Rows are points. To make a cloud, some directions were put in groups of two or more. Within a group, all points are equally far from the middle, so they leave a hole (a ring in 2 directions, a hollow ball in 3). The other directions are filled evenly. Then the cloud was stretched, turned, moved and blurred a little. Count the holes, and give their numbers of directions, smallest first.
In the rows, zero is written as 128.

Cloud (13 x 2):
[[154 120]
 [150 111]
 [120 163]
 [ 92 153]
 [117 163]
 [ 87 148]
 [ 91 153]
 [ 97  95]
 [155 139]
 [152 146]
 [147 107]
 [154 120]
 [ 78 121]]
Holes: 1 (2)

Cloud (13 x 2):
[[102 126]
 [155 157]
 [102 166]
 [140 162]
 [ 96 130]
 [170 136]
 [132 153]
 [ 56 135]
 [107 136]
 [134 133]
 [114 123]
 [166 154]
 [110 109]]
Holes: 0

Cloud (21 x 3):
[[152 124  98]
 [147 160 138]
 [158 146  67]
 [102 127 188]
 [145 121 109]
 [178 108 129]
 [110 144 137]
 [151 135 134]
 [113 152 115]
 [119 134 170]
 [ 67 134 128]
 [169 128 140]
 [117 137 161]
 [ 91 124 123]
 [ 98 118 144]
 [ 83 115 154]
 [168 107 128]
 [116 124 182]
 [116 170 148]
 [133 123 189]
 [125 124 146]]
Holes: 0

Cloud (22 x 3):
[[ 98  88 136]
 [ 99 111  96]
 [154  89 117]
 [130 170 109]
 [150 140 155]
 [ 91 103 111]
 [126  89 100]
 [142  81 124]
 [123 171 134]
 [150 162 114]
 [128  85 151]
 [132 110 167]
 [123 127 169]
 [154 104  96]
 [133  79 120]
 [149  93 148]
 [122 117  84]
 [111 170 116]
 [150 157 139]
 [107 170 120]
 [112  88 108]
 [121 133 169]]
Holes: 1 (3)

Cloud (27 x 4):
[[145 174 131 111]
 [140 128 157 105]
 [107 116 101 168]
 [119 140 104 100]
 [118 101 136 160]
 [101 136 167  91]
 [103 113 148  74]
 [125 120  87 163]
 [ 96 110 155  86]
 [127  99  84 134]
 [115 104 165 113]
 [105 136 156 149]
 [122 127 131  67]
 [110 159 122 116]
 [114 146 137 165]
 [106  84 138  86]
 [109 103 101 107]
 [108 112  92 147]
 [134 131 136  65]
 [139 177 133 110]
 [ 96 104 106 147]
 [114 137  95 143]
 [114 160 123 157]
 [103 157 159 110]
 [128  75 112 108]
 [125  85 117  86]
 [121 104 158  77]]
Holes: 1 (4)

Cloud (29 x 4):
[[ 97 116 101  99]
 [129 182 119 110]
 [129 139  96 142]
 [127 180 116 102]
 [121 143 103 143]
 [141  63 115 142]
 [119  83  95 110]
 [ 97 133 110  86]
 [ 98 124 113 129]
 [111 105  96  93]
 [150 111 115  91]
 [174 118 132 142]
 [130  70 108 109]
 [111 105  96  91]
 [121 177 133  96]
 [149 101  99 150]
 [153 127 155 105]
 [161 120 118  98]
 [162  94 136 162]
 [138 156 157 106]
 [133  82 146 107]
 [137  72 103 142]
 [120 106 155 102]
 [140  70 137 149]
 [135  69 123 109]
 [132 153 144 150]
 [140 144 150 154]
 [110 163 119  80]
 [154 135 106  98]]
Holes: 2 (2, 2)
